Rows are points. The points of each table are mixes of a few directions, plus a little noise. Count the directions of each table, and those that both share. Where both have some left over, give the other angles between the two spaces (their principal angles), to ten degrees, smallest first.

First:
[.21 .09 -.06]
[.93 .38 -.25]
[-.29 -.12 .09]
[-.19 -.07 .05]
[-.66 -.26 .18]
Second (4 x 3):
[-.02 .05 .00]
[-.10 .30 .06]
[.31 -.91 -.17]
[-.20 .57 .10]
Directions: first 1, second 1, shared 0; angles 90

First (8 x 6):
[-.07 -.02 .02 -.01 -.08 .02]
[-.62 -.22 .17 -.09 -.69 .19]
[.25 .09 -.07 .04 .27 -.08]
[.83 .29 -.22 .12 .92 -.25]
[.04 .01 -.01 .01 .04 -.01]
[-.24 -.08 .07 -.03 -.27 .07]
[-.20 -.07 .05 -.03 -.22 .06]
[.01 .00 .00 .00 .01 .00]
Second, 9 rows:
[-.86 .94 .04 .25 .37 -.39]
[.26 -.39 .00 -.11 -.22 .17]
[.34 -.26 -.03 -.07 -.03 .10]
[-.14 .03 .03 .00 -.08 .00]
[.26 -.35 .00 -.10 -.18 .16]
[-.35 .03 .07 .00 -.23 .03]
[.62 -.16 -.11 -.03 .29 .01]
[-.17 .15 .01 .04 .03 -.06]
[.04 .01 -.01 .00 .05 -.01]
Directions: first 1, second 2, shared 1

First (10 x 8):
[-.34 .54 -.20 -.33 .06 .07 .01 .02]
[.25 .19 .37 .07 .05 -.22 -.01 -.30]
[.14 .18 -.07 -.07 .11 .18 -.01 -.02]
[-.02 .20 .23 -.55 -.04 .26 -.40 .16]
[.07 -.14 -.17 .42 .03 -.20 .29 -.13]
[.02 -.01 .23 .14 -.01 -.17 .13 -.21]
[.01 -.19 -.04 .47 -.03 -.40 .26 -.18]
[-.39 -.56 -.50 -.11 -.19 .31 -.08 .58]
[.46 .02 .03 .12 .06 -.20 -.27 .03]
[-.21 -.24 .07 -.18 -.05 .40 .10 .07]
Second, 10 rows:
[-.21 .07 .19 -.21 .26 -.39 -.07 .27]
[-.13 -.20 .22 .02 -.11 .10 -.10 .04]
[.05 -.08 -.94 .17 -.02 .02 .46 -.04]
[-.32 -.04 .54 -.02 .06 .16 -.43 .45]
[-.29 .23 .43 -.06 .10 .32 -.28 .23]
[.04 .08 .32 -.03 .07 .02 -.39 .23]
[.24 -.03 -.15 .03 -.08 -.07 .08 -.20]
[.12 .17 -.36 -.01 .01 .04 .30 -.26]
[.47 -.06 -.14 .01 -.11 -.23 .07 -.33]
[.02 -.13 -.10 .00 -.20 .06 .35 -.40]
Directions: first 5, second 5, shared 3; angles 50, 50

First, 9 rows:
[-.61 -.14 .24 -.17 .29 -.49 -.46 -.11 .55 .49 -.38]
[-.16 -.14 .06 -.47 .23 -.11 -.13 .07 .10 .56 -.22]
[.33 .04 -.25 .05 .20 .68 .06 .46 -.68 -.23 .78]
[.41 .19 -.36 -.26 -.51 .11 .65 -.01 -.38 .00 .03]
[-.03 -.12 .22 -.01 .20 -.03 -.19 -.05 .18 .06 -.18]
[.01 .16 -.10 .43 -.23 .03 .09 -.05 -.07 -.47 .24]
[.40 -.14 .52 .72 .26 .30 -.28 -.18 .22 -.80 -.08]
[-.02 .25 -.66 -.42 -.41 .09 .51 .28 -.59 .30 .47]
[-.35 -.07 .34 .11 -.03 -.55 -.23 -.40 .68 .09 -.63]
Second (8 x 11):
[-.26 -.09 .07 -.24 .18 -.18 -.19 .02 .18 .36 -.15]
[.60 .20 -.16 .53 -.42 .41 .44 -.05 -.40 -.84 .35]
[.60 .20 -.16 .53 -.41 .41 .45 -.04 -.40 -.85 .34]
[.29 .09 -.08 .25 -.19 .19 .21 -.01 -.19 -.40 .16]
[-.51 -.17 .13 -.45 .35 -.35 -.37 .03 .34 .72 -.29]
[-.53 -.18 .15 -.47 .36 -.36 -.39 .04 .36 .75 -.31]
[-.46 -.15 .12 -.40 .31 -.31 -.33 .04 .31 .65 -.26]
[.27 .09 -.07 .25 -.19 .19 .21 -.03 -.19 -.39 .16]
Directions: first 4, second 1, shared 1

First, 11 rows:
[-.12 .14 .24 .02 -.13 -.12 .36 -.11 .24 -.29 .01 .15]
[.24 -.10 -.43 .00 .38 .88 -.79 .57 -.50 .14 -.34 -.31]
[-.28 -.10 .22 .30 -.18 -.20 .38 -.06 .23 .09 -.17 .31]
[-.08 .06 -.03 -.12 .25 .27 -.08 -.03 -.01 -.13 .04 -.12]
[.15 .17 .23 .21 -.48 -.17 .32 .22 .15 -.36 -.22 .28]
[.24 -.27 -.34 -.26 .08 -.57 -.40 -.32 -.27 .70 .46 -.27]
[-.07 .10 -.02 .02 .22 .59 -.13 .25 -.05 -.25 -.23 -.07]
[-.14 .20 .20 -.14 .05 .01 .29 -.19 .23 -.38 .11 .02]
[.06 -.45 -.18 .15 -.22 -.82 -.11 -.25 -.14 .94 .21 .08]
[-.01 .14 .03 -.08 .11 .25 .00 .04 .03 -.26 -.02 -.06]
[.00 .12 .09 -.10 -.04 -.11 .15 -.12 .11 -.18 .12 .00]
Second (8 x 12):
[-.39 -.04 .41 .31 -.31 -.56 .59 -.33 .34 .17 .01 .30]
[.32 .09 -.09 -.18 -.05 .02 -.11 .14 -.04 -.30 .12 .18]
[-.35 .13 .46 .21 .17 -.07 -.15 -.31 -.21 .42 .37 .09]
[.03 -.08 -.07 .17 -.37 -.27 .21 .07 .08 .17 -.35 -.37]
[-.07 .27 .26 .01 -.07 .04 .11 -.07 .03 -.22 .04 -.19]
[.55 -.25 -.73 -.55 .46 .34 -.69 .23 -.30 -.05 .25 .06]
[-.14 .14 .25 .37 -.04 .45 -.08 .32 -.13 -.07 -.33 .11]
[.04 -.27 -.49 -.34 .21 .05 .12 -.06 .24 -.12 -.11 -.19]
Directions: first 4, second 6, shared 4

First:
[-.04 -.33 .43 -.18 .45 -.35 -.05 -.33 .12 -.03 .17 .03 .02 -.71 -.26 .44 .37 .18]
[.32 -.29 .25 .03 -.33 -.04 .08 -.34 -.94 .59 .61 -.36 -.06 -.05 .63 -.51 -.38 -.05]
[.10 -.08 .06 .02 -.12 .00 .02 -.09 -.29 .18 .18 -.11 -.02 .01 .20 -.18 -.13 -.02]
[.17 -.22 .23 -.02 -.09 -.10 .03 -.26 -.49 .31 .37 -.20 -.03 -.17 .29 -.19 -.13 .01]
[-.20 .10 -.07 -.05 .28 -.04 -.05 .14 .58 -.35 -.33 .22 .04 -.10 -.42 .39 .30 .06]
[-.06 .34 -.40 .13 -.25 .29 .01 .35 .19 -.15 -.31 .08 .00 .56 .01 -.19 -.17 -.13]
[-.05 -.29 .37 -.16 .40 -.31 -.04 -.27 .13 -.04 .13 .04 .02 -.62 -.25 .40 .33 .16]
[.07 -.11 .12 -.02 -.02 -.05 .01 -.12 -.21 .14 .17 -.08 -.01 -.10 .12 -.06 -.04 .01]
[-.04 .33 -.38 .13 -.26 .29 .02 .33 .13 -.12 -.27 .06 .00 .56 .06 -.22 -.20 -.13]
[-.02 .20 -.24 .08 -.17 .18 .01 .20 .06 -.06 -.16 .03 -.01 .35 .05 -.15 -.13 -.08]
[-.24 .35 -.35 .04 .11 .16 -.05 .40 .73 -.47 -.56 .28 .04 .29 -.42 .26 .18 -.02]
Second, 9 rows:
[.05 -.03 -.32 -.11 -.07 .15 .12 -.29 .22 .23 .26 -.10 -.13 .31 .47 -.11 -.02 .18]
[-.44 .13 .20 .00 -.23 .20 -.12 .07 .11 .02 -.13 -.07 -.29 -.19 -.13 -.04 -.03 .00]
[.26 -.11 -.52 -.03 .10 .01 .09 -.03 -.03 .06 .04 .00 .26 .47 .55 -.16 .01 .03]
[.45 -.29 -.26 .00 .68 -.46 -.04 .31 -.16 -.43 -.33 .31 .75 .03 -.06 .29 .31 -.13]
[-.40 .03 -.06 .02 -.08 .12 -.22 .34 .05 -.20 -.39 .07 .08 -.07 -.03 -.05 .10 -.10]
[-.45 .16 .29 -.03 -.30 .23 -.08 -.09 .19 .11 .02 -.11 -.41 -.24 -.17 -.03 -.07 .07]
[.61 -.04 .01 -.01 .02 -.15 .35 -.45 -.14 .29 .55 -.11 -.08 .18 .10 -.01 -.18 .13]
[-.87 .09 .25 -.09 -.15 .26 -.31 .16 .43 -.15 -.35 .00 -.32 -.45 -.23 .12 .22 .05]
[.75 .05 .42 .23 .02 -.34 .23 -.01 -.64 .06 .29 .01 .11 -.04 -.50 -.01 -.34 -.18]
Directions: first 2, second 4, shared 1; angles 50

First (10 x 24):
[.28 -.04 -.22 .11 -.17 -.10 -.29 .08 -.16 -.01 -.21 -.19 -.08 -.24 -.24 -.14 -.17 -.10 .16 -.04 -.03 -.25 .02 .00]
[-.03 .18 -.14 .13 -.05 -.04 -.20 .45 .68 .32 -.01 -.09 -.30 .04 .70 -.53 -.10 .22 -.01 .11 .24 -.04 .38 -.19]
[.12 -.04 -.08 .13 -.06 -.03 -.12 .05 -.03 .03 -.13 -.11 -.08 -.13 -.01 -.12 -.06 -.06 .06 -.04 .00 -.12 .03 -.03]
[-.08 .18 .04 .01 .05 -.15 .09 -.02 .24 .03 .15 .08 .07 .05 .00 -.01 -.03 .18 -.03 .11 .00 .13 -.16 .20]
[.01 -.18 .15 .48 .09 .07 .11 -.13 -.05 .08 -.24 -.11 -.17 -.21 .16 -.10 .09 -.18 -.04 -.16 -.04 -.09 -.13 -.01]
[.16 -.09 -.13 .25 -.09 .02 -.22 .18 .05 .12 -.24 -.19 -.23 -.19 .19 -.29 -.08 -.10 .07 -.08 .06 -.22 .18 -.16]
[-.02 .00 -.09 -.59 -.08 .11 -.06 .02 -.28 -.18 .19 .13 .21 .25 -.24 .28 .02 .00 .02 .06 .00 .07 .20 -.14]
[-.20 .25 .01 -.72 .02 -.04 .15 -.05 .00 -.19 .49 .32 .38 .42 -.29 .40 .02 .27 -.05 .22 -.01 .33 -.02 .13]
[.03 -.27 .19 .47 .10 .09 .15 -.27 -.29 -.02 -.27 -.10 -.09 -.24 -.06 .05 .12 -.27 -.04 -.22 -.11 -.11 -.24 .03]
[-.27 .02 .26 -.26 .18 .07 .39 -.32 -.17 -.18 .28 .27 .30 .25 -.22 .45 .19 .05 -.14 .03 -.10 .30 -.26 .16]
Second:
[.24 -.76 .21 .15 .55 -.14 -.14 -.32 -.94 -.44 -.06 .11 .42 .00 -.89 .42 .19 -.22 .16 -.23 -.41 -.03 -.09 .19]
[.00 .02 .00 .00 -.03 .02 .00 .02 .03 .03 .00 .00 -.01 .00 .04 -.01 -.01 .01 -.01 .01 .02 .00 .01 .00]
[-.08 .24 -.08 -.05 -.18 .04 .05 .11 .32 .14 .02 -.04 -.14 .01 .28 -.14 -.05 .08 -.05 .08 .14 .01 .02 -.06]
[-.12 .34 -.10 -.08 -.25 .05 .06 .15 .43 .20 .02 -.06 -.19 .02 .42 -.20 -.09 .11 -.08 .11 .19 .02 .04 -.07]
[-.08 .21 -.06 -.05 -.17 .05 .04 .08 .26 .12 .02 -.03 -.12 .01 .26 -.13 -.04 .07 -.05 .06 .12 .01 .02 -.06]
[.03 -.09 .02 .02 .06 -.02 -.02 -.04 -.11 -.05 -.02 .01 .04 .00 -.10 .04 .02 -.03 .03 -.03 -.05 .00 -.01 .03]
[.15 -.46 .14 .09 .32 -.09 -.09 -.18 -.57 -.26 -.03 .06 .24 .00 -.54 .27 .11 -.14 .09 -.13 -.25 -.01 -.05 .11]
[.09 -.28 .08 .06 .21 -.06 -.05 -.12 -.35 -.16 -.03 .04 .14 -.01 -.34 .17 .06 -.09 .05 -.07 -.15 -.01 -.03 .07]
[-.16 .52 -.15 -.10 -.38 .12 .10 .21 .66 .31 .03 -.08 -.28 -.01 .61 -.30 -.12 .16 -.12 .16 .29 .01 .07 -.12]
[-.07 .20 -.04 -.05 -.14 .04 .05 .07 .24 .12 .02 -.03 -.10 .00 .24 -.12 -.06 .07 -.05 .06 .12 .00 .02 -.03]
Directions: first 4, second 1, shared 0; angles 30

First:
[-.23 .15 .35 .19 .27 .25 .08 .15 -.27 -.48 .08 -.21 .30 -.16 -.18 .29 .13 .04 .28 -.28 .14 -.15 .12 .32 -.32 -.11 .05 -.03 -.53 .00 -.35 -.26]
[-.34 .00 .13 .33 .44 .38 .32 .40 -.18 -.12 .00 -.34 .25 -.07 .10 .22 .38 .14 -.24 -.24 .05 .11 .21 .26 -.28 -.21 .20 .16 -.34 .08 -.32 -.34]
[.31 .15 .16 -.33 -.41 -.34 -.43 -.47 .00 -.31 .08 .32 -.09 -.06 -.35 -.05 -.48 -.18 .67 .08 .07 -.33 -.22 -.07 .11 .23 -.27 -.29 -.01 -.14 .14 .26]
[.23 .07 .04 -.24 -.31 -.26 -.28 -.32 .05 -.11 .04 .24 -.11 -.01 -.19 -.09 -.32 -.12 .37 .10 .02 -.18 -.16 -.10 .13 .16 -.18 -.18 .09 -.09 .15 .21]
[.01 -.27 -.49 .04 .02 -.01 .23 .19 .28 .73 -.14 -.02 -.25 .22 .45 -.26 .21 .09 -.79 .24 -.20 .40 .04 -.28 .25 -.06 .15 .24 .55 .11 .26 .08]
[.10 -.19 -.37 -.06 -.10 -.11 .07 .02 .24 .54 -.10 .08 -.24 .17 .28 -.24 .04 .03 -.48 .23 -.15 .25 -.03 -.27 .25 .02 .05 .12 .47 .05 .27 .15]
[.32 .06 -.01 -.32 -.42 -.36 -.36 -.42 .10 -.06 .03 .33 -.18 .01 -.20 -.15 -.42 -.15 .41 .17 .00 -.20 -.21 -.17 .20 .22 -.23 -.21 .19 -.11 .24 .30]
[.06 .01 .00 -.06 -.08 -.06 -.06 -.07 .02 -.01 .01 .06 -.03 .00 -.04 -.03 -.07 -.03 .07 .03 .00 -.04 -.04 -.03 .04 .04 -.04 -.04 .03 -.02 .04 .05]
[-.46 .01 .18 .44 .59 .51 .43 .53 -.24 -.17 .00 -.46 .34 -.10 .13 .30 .51 .18 -.31 -.32 .07 .14 .29 .35 -.38 -.29 .27 .22 -.47 .11 -.44 -.46]
Second (10 x 32):
[-.02 -.12 -.21 .05 .05 .03 .13 .12 .11 .32 -.06 -.04 -.09 .09 .21 -.10 .13 .05 -.38 .10 -.08 .19 .04 -.10 .09 -.04 .09 .13 .22 .05 .09 .00]
[-.50 -.05 .09 .50 .66 .57 .52 .62 -.21 -.04 -.03 -.51 .33 -.06 .23 .29 .61 .22 -.51 -.31 .04 .24 .32 .33 -.37 -.33 .33 .29 -.40 .15 -.43 -.49]
[.10 .12 .18 -.12 -.14 -.10 -.19 -.20 -.07 -.29 .07 .11 .04 -.08 -.23 .05 -.21 -.08 .43 -.04 .07 -.21 -.08 .05 -.03 .09 -.13 -.15 -.14 -.08 -.03 .07]
[-.02 .24 .45 -.03 -.01 .01 -.20 -.16 -.26 -.66 .13 .02 .24 -.20 -.40 .24 -.18 -.08 .72 -.22 .18 -.36 -.03 .26 -.23 .05 -.13 -.22 -.50 -.10 -.25 -.08]
[.03 .11 .20 -.06 -.06 -.03 -.13 -.12 -.10 -.31 .06 .05 .08 -.09 -.20 .09 -.13 -.05 .37 -.08 .08 -.19 -.04 .10 -.08 .04 -.09 -.12 -.21 -.06 -.08 .00]
[-.18 -.14 -.20 .20 .25 .20 .29 .31 .06 .32 -.08 -.19 .00 .08 .30 -.02 .32 .12 -.55 .00 -.08 .27 .13 -.01 -.02 -.15 .19 .22 .11 .10 -.04 -.14]
[-.10 .04 .10 .08 .12 .10 .06 .08 -.08 -.12 .02 -.09 .10 -.04 -.03 .09 .08 .02 .03 -.09 .04 -.02 .05 .11 -.11 -.05 .03 .01 -.16 .01 -.12 -.10]
[.18 -.27 -.56 -.12 -.19 -.20 .07 -.01 .37 .79 -.14 .15 -.38 .25 .40 -.37 .02 .03 -.68 .36 -.22 .36 -.07 -.42 .39 .04 .05 .16 .72 .07 .43 .25]
[.16 -.17 -.35 -.13 -.19 -.18 -.01 -.07 .25 .49 -.09 .14 -.27 .16 .22 -.26 -.05 -.01 -.36 .26 -.14 .19 -.08 -.29 .28 .06 -.01 .07 .49 .02 .31 .20]
[.36 .23 .29 -.37 -.48 -.40 -.54 -.58 -.06 -.51 .12 .38 -.04 -.12 -.50 .00 -.58 -.22 .94 .04 .12 -.46 -.26 -.03 .07 .28 -.34 -.39 -.12 -.18 .10 .28]
Directions: first 2, second 2, shared 2

First, 9 rows:
[-.19 .39 -.54 -.85 .25 .00 -.50 -.49 .00 -.02 .32 -.03 -.23 .52 .38 -.17 -.24 -.35 .42 .02 .30 .18 .08 .17 -.14 -.39 .78 -.19 -.03 -.15 -.15 -.16]
[.14 -.21 .34 .37 -.14 .04 .25 .20 .02 -.07 -.11 .07 .13 -.19 -.20 .09 .18 .15 -.17 .06 -.17 -.14 .02 -.05 .16 .23 -.42 .15 -.10 .17 .10 .13]
[-.17 -.06 -.09 .06 -.17 -.07 .15 .18 -.19 .13 .08 -.09 -.08 .08 .00 .05 -.05 .05 -.08 -.13 -.06 .11 -.06 .04 -.04 .07 -.19 .08 -.04 -.04 -.07 .02]
[-.48 .13 -.51 -.64 -.26 -.09 .00 -.05 -.41 .14 .56 -.14 -.37 .75 .28 -.01 -.17 -.21 .21 -.14 .04 .34 .04 .33 -.04 -.04 .07 .16 -.37 .00 -.23 .05]
[.37 -.11 .42 .34 .14 .12 .00 -.04 .30 -.21 -.29 .17 .26 -.37 -.20 .02 .21 .09 -.08 .20 -.05 -.28 .07 -.15 .15 .08 -.09 -.03 .08 .14 .19 .05]
[-.46 -.12 -.32 .28 -.37 -.24 .36 .53 -.49 .48 .07 -.33 -.23 -.01 .01 .10 -.26 .19 -.29 -.45 -.12 .34 -.28 .00 -.28 .10 -.42 .10 .13 -.27 -.20 -.05]
[.47 -.04 .48 -.10 .17 .25 -.13 -.37 .40 -.50 -.02 .35 .25 .03 -.12 -.03 .36 -.11 .18 .48 -.03 -.37 .30 .04 .40 .08 .06 .06 -.30 .42 .23 .17]
[-.18 .15 -.36 .13 .17 -.17 -.14 .12 -.06 .36 -.25 -.25 -.09 -.32 .10 -.07 -.35 .07 -.11 -.34 .16 .19 -.27 -.20 -.42 -.26 .32 -.29 .57 -.48 -.12 -.28]
[.50 -.14 .57 .41 .19 .16 .00 -.08 .41 -.31 -.36 .24 .35 -.46 -.26 .01 .29 .11 -.08 .29 -.07 -.38 .10 -.18 .22 .11 -.11 -.03 .07 .20 .24 .08]
Second (9 x 32):
[.10 .28 .11 .01 .31 -.51 .15 -.48 .25 .32 -.12 .28 -.10 -.24 -.12 .52 -.33 .12 .19 -.62 .13 -.37 .05 -.28 .48 .08 -.03 .12 .22 .47 .51 .21]
[-.06 .04 .11 -.05 .10 -.14 -.03 .05 .07 .17 -.04 .11 -.08 -.06 .05 .13 -.01 .03 .05 -.27 .16 -.07 .11 -.13 .12 -.04 -.05 -.02 -.03 .14 .16 .05]
[.09 .12 -.05 .11 .18 -.06 .11 -.25 .03 -.06 .06 .02 .05 -.07 -.15 .04 -.04 .15 .06 -.12 -.11 -.19 -.03 .03 .10 .17 .03 .09 .11 .03 -.02 .02]
[.22 .21 -.07 .09 .20 -.31 .19 -.56 .18 .09 -.06 .10 .03 -.17 -.19 .34 -.33 .09 .14 -.19 -.11 -.29 -.11 -.15 .32 .12 .05 .13 .26 .31 .24 .18]
[-.41 -.40 .17 -.24 -.38 .44 -.39 .94 -.20 .04 .02 -.15 -.11 .26 .36 -.49 .46 -.28 -.26 .36 .32 .54 .20 .12 -.46 -.40 -.14 -.24 -.53 -.39 -.20 -.20]
[.18 -.21 -.13 -.13 -.49 -.20 .03 .04 .05 -.02 -.23 .14 -.05 .11 .31 .19 -.22 -.21 .04 .18 -.02 .27 -.09 -.10 .06 -.20 .10 -.23 .33 .07 .10 .08]
[.32 .26 -.25 .26 .38 .04 .29 -.84 .07 -.24 .14 -.22 .25 -.17 -.55 .02 -.28 .14 .04 .21 -.50 -.32 -.32 .12 .12 .34 .18 .34 .20 .05 -.14 .13]
[-.21 -.01 .12 -.06 .24 .25 -.12 .15 .01 .18 .08 -.24 .03 -.07 -.21 -.24 .12 -.15 -.13 .17 .10 .08 -.01 .03 -.11 -.22 -.08 .14 -.53 -.03 .03 .02]
[-.19 -.29 -.06 .04 -.45 .51 -.25 .87 -.41 -.50 .17 -.02 -.02 .43 .47 -.56 .66 .12 -.14 .27 -.01 .34 .19 .38 -.60 .11 -.07 -.30 -.01 -.66 -.69 -.42]
Directions: first 3, second 4, shared 0; angles 70, 80, 80

First, 8 rows:
[.29 .58 -.46 -.34 -.94 -.78 -.38 .06 .59 .72 -.81 -.04 -.16 -.22 -.46 .12 .43 -.48 -.16 -.47 -.67 .35 -.24 .08 -.25 .24 -.16 .11 -.54 .28 -.33 .81]
[.01 .27 .45 .45 .35 .26 -.11 .39 -.07 -.60 .25 .09 .45 -.12 .50 .13 -.04 .58 .39 .39 .50 -.40 .31 -.15 .13 -.21 .20 .30 .02 -.15 -.14 -.37]
[-.17 -.54 .13 -.07 .37 .15 .29 .14 .11 -.16 .00 -.10 -.04 -.13 .18 -.15 .09 .20 -.17 .20 .32 .07 .34 -.19 .02 -.22 -.05 -.09 .26 -.10 -.10 -.33]
[.01 -.32 .04 .16 .20 .05 -.16 .14 -.05 .03 .32 .08 .30 -.01 .20 -.18 -.08 .13 .00 .10 .19 -.12 .05 .13 -.14 -.21 .03 .12 .16 -.04 -.23 -.14]
[-.16 .46 .22 -.03 .12 .42 .47 -.36 -.36 -.50 -.06 -.06 -.45 .24 -.14 .33 -.17 .02 .20 .07 -.01 -.05 -.06 -.24 .46 .33 .07 -.26 -.03 -.09 .73 -.15]
[-.26 -.82 .00 -.24 .40 .19 .46 -.11 -.03 -.02 .06 -.14 -.28 .00 .01 -.23 -.01 .00 -.34 .09 .21 .20 .23 -.14 .02 -.13 -.13 -.31 .38 -.07 .08 -.32]
[.09 .64 -.14 -.07 -.41 -.06 -.05 -.31 -.16 .10 -.15 .04 -.23 .19 -.32 .24 -.09 -.28 .14 -.25 -.42 .03 -.38 .10 .12 .37 .03 -.07 -.28 .09 .37 .34]
[.17 -.28 -.25 .13 -.11 -.22 -.50 .05 -.02 .46 .37 .15 .40 .04 .04 -.27 -.12 -.15 -.07 -.13 -.12 -.08 -.26 .42 -.37 -.16 .00 .20 .03 .07 -.39 .17]
Second, 9 rows:
[-.26 .15 -.13 -.65 -.27 -.11 .03 .16 .53 .21 -.59 .37 .48 -.83 .12 -.08 -.44 .18 -.20 .44 .19 .26 .36 -.61 -.20 -.39 -.12 .00 -.34 .22 .26 .51]
[.01 .13 -.12 .10 .00 -.25 -.13 -.12 -.19 .08 .23 .03 -.20 .26 -.01 .09 .08 -.16 .25 -.32 -.05 -.20 .04 .40 .06 .25 .05 .22 .00 .02 .18 .13]
[.24 -.03 .02 .66 .24 -.10 -.14 -.23 -.62 -.12 .70 -.30 -.58 .93 -.11 .14 .45 -.28 .37 -.64 -.21 -.39 -.27 .86 .22 .54 .14 .18 .30 -.17 -.08 -.35]
[-.10 .21 -.19 -.19 -.13 -.33 -.14 -.06 .03 .19 -.01 .21 -.01 -.09 .04 .06 -.11 -.09 .19 -.16 .03 -.11 .21 .16 -.03 .10 .00 .24 -.15 .12 .32 .37]
[-.20 .24 -.21 -.44 -.22 -.31 -.09 .02 .26 .24 -.28 .33 .21 -.44 .09 .01 -.29 .01 .06 .08 .11 .03 .33 -.15 -.12 -.11 -.06 .19 -.28 .20 .37 .52]
[.26 -.45 .40 .49 .31 .67 .26 .08 -.17 -.41 .14 -.48 -.08 .34 -.10 -.11 .32 .14 -.33 .21 -.10 .16 -.49 -.20 .10 -.11 .03 -.48 .37 -.29 -.68 -.84]
[-.22 .16 -.14 -.54 -.24 -.16 -.01 .10 .41 .20 -.45 .33 .36 -.65 .10 -.04 -.36 .11 -.11 .30 .15 .18 .32 -.43 -.16 -.28 -.09 .05 -.30 .19 .27 .47]
[.20 -.39 .34 .37 .24 .59 .24 .10 -.09 -.35 .06 -.39 -.01 .20 -.08 -.11 .23 .15 -.32 .25 -.07 .18 -.40 -.26 .06 -.15 .01 -.43 .29 -.23 -.58 -.69]
[.08 -.02 .02 .20 .08 .00 -.03 -.06 -.18 -.05 .20 -.10 -.16 .28 -.03 .03 .14 -.07 .09 -.17 -.06 -.11 -.09 .23 .06 .15 .04 .03 .10 -.06 -.05 -.12]
Directions: first 4, second 2, shared 0; angles 50, 60
